Rows are points. Two turns around zero, p and q, are shown by what they do to some points. Where does a point land after both, in the order given? Backwards means that the second turn is done in reverse. Each puzzle has new turns, and all numbers are rounded.

Turn p:
[-12 -27   6] -> [-24 -18  -2]
[-11  -5  14] -> [-14  -2  12]
[-22  12  -7] -> [-13  22  -3]
[ 20  27 -17] -> [32 17 -9]
[26 -6  4] -> [ 19 -19   2]
Turn q:
[ 15 -18  -2] -> [ 17 -15  -5]
[ 15 -10  10] -> [20 -4  4]
[ 8 12 10] -> [ 8 15  3]
[-48  11  -2] -> [-46   2  18]
[ 10   5 -16] -> [  1   2 -19]
Where do these land?
q, then p backwards: [14  7 14] -> [ 8 19 -1]
p, then q: [ 9 34 -2] -> [18 29 -8]
p, then q: [  0 -26  -8] -> [-10 -25  -5]
q, then p backwards: [-23 -16  -4] -> [ -6 -22  17]

Turn p:
[  4 -17 -33  -1] -> [ 10 -22 -26 -13]
[ 14  -6 -31  37] -> [ 14 -28 -29  27]
[18 37 24 -1] -> [11 39 14 21]
[-42  17  37 -34] -> [-44  36  28 -24]
[  4 -30 -17  -7] -> [ 10 -26  -6 -20]
[ 2 -2 21  6] -> [-2  0 20  9]
Turn q:
[  7 -32 -17 -27] -> [ 13 -26 -15 -32]
[  0 -29  10  21] -> [ 13 -28  17  13]
[-24 -18   5   4] -> [-16 -25   7   4]
[-11  31 -26  15] -> [-13  19 -29  25]
[ 29  48  29 -13] -> [  4  60  21 -10]
Where do these land?
q, then p: [ 28 -29  37  24] -> [29 -4 50 16]
p, then q: [ 1 18 10 15] -> [-2  7  4 24]
q, then p: [-21   0 -20  22] -> [-11 -28 -16  13]
q, then p: [-33 -17  -7 -32] -> [-23 -13  -3 -41]
p, then q: [ 24  28 -19 -29] -> [ 13  40 -26  -9]

Turn p:
[ -7  23  18 -20 -29  -5   2  27] -> [-26  31   2 -26 -17  -6  15   4]
[-22  18   2  18  -5  27   5  30] -> [-38   5  25  12   0  16  16  10]
[-19 -13  -8  23  -3  -9  27   7] -> [-18 -13  -7  31  -7 -14  13  -8]
[ 15  15  20  -1  23   5 -17   4] -> [  5   3  28 -19  18  -3 -15   4]
[ 29 -28  22 -23 -22   2 -12   8] -> [ 19   0  -2 -27 -36 -11 -11  27]
[-33  -1  14 -12  10  24 -34 -23] -> [-11 -25   4 -28   3  40 -18 -17]
[ 24  -9 -15  23   7 -33   2 -23] -> [ 26   4 -17  28  12 -23 -24  -9]
[ -1 -23 -27 -26   5   8 -35 -21] -> [ 22 -19 -33 -17   9  32 -14  13]
[ 20   1   4   9  32 -22  27   6] -> [ 15  -5  13  12  22 -41   9  -4]
[ -6  17 -30   9 -20   4  34 -15] -> [  5  20 -13  34  -4  12  29 -20]
Turn q:
[ 22  11  10 -25   8   8  38   6] -> [  1 -12  30  11  33   4  26   0]
[-23 -19  16  -8  41 -35  -6 -21] -> [ -4  -3 -14   7  23 -41 -36 -29]
[ 2 11  6 26 15  1 -6 -1] -> [  0  21  -4  18  -3  11 -11  -9]
[ 10  -7   5  -6 -25 -22 -17 -18] -> [ 12  -6  16 -20 -26 -17  -8  -9]
[ 28 -21 -26 -17 -13  19  10  23] -> [ 31 -21  -4  -6   6  11  30  29]
[-14 -22  10  34  33  29   9 -11] -> [ -3 -11 -29  30  14  32 -28 -15]
[-31  31   5  24 -26 -30 -22  28] -> [-35  36   1   5 -41 -22  -6  24]
[ -4 -16 -18  10   1  -1   5 -37] -> [  7 -17 -20  -6 -10   3   1 -35]
[ -4   4  16 -15 -12   7   6  17] -> [-13  -7  18  -3   6   1   1  21]
[27 25  9  1 -5 -1  9 24] -> [ 6 19 29 15  2  6 18 16]
[-14   4 -32 -25 -17  24 -26 -11] -> [ -4   0 -21 -52  -3  11  12   6]
Where do these land?
p, then q: [ 12 -41   9  33  35  -5 -15 -11] -> [ 42  -1 -13   8 -16 -12 -45  13]
p, then q backwards: [-12  21 -31 -17 -27 -21   7  -3] -> [-15  22 -38  18  22   6  -6  -1]
p, then q: [ 26  -9  23 -17 -20  -2   0  -5] -> [  9   2  31 -19 -13 -10  14  11]
q, then p: [-6 -8 17 18  7 -8  0 28] -> [-25   7   6  15   7  -4 -19  15]
p, then q: [-18  48 -14  -3 -22  -5  22 -40] -> [-18  10   4 -11   1  34  22 -57]
p, then q: [  3  23  -8 -21  16  -3  21 -14] -> [  6  -3  12   9  24   2  15 -30]
q, then p backwards: [  8  29  -4 -10   0  12 -21   8] -> [ 12  29   1 -17  -9   8 -11  12]
q, then p: [-19 -40  19   2  20  17 -26  24] -> [-12  -8 -10  -5  27  13 -23  50]
q, then p: [  6 -23 -10  16  -9  16  13  13] -> [  3  -7   3  25 -14   3   6  26]
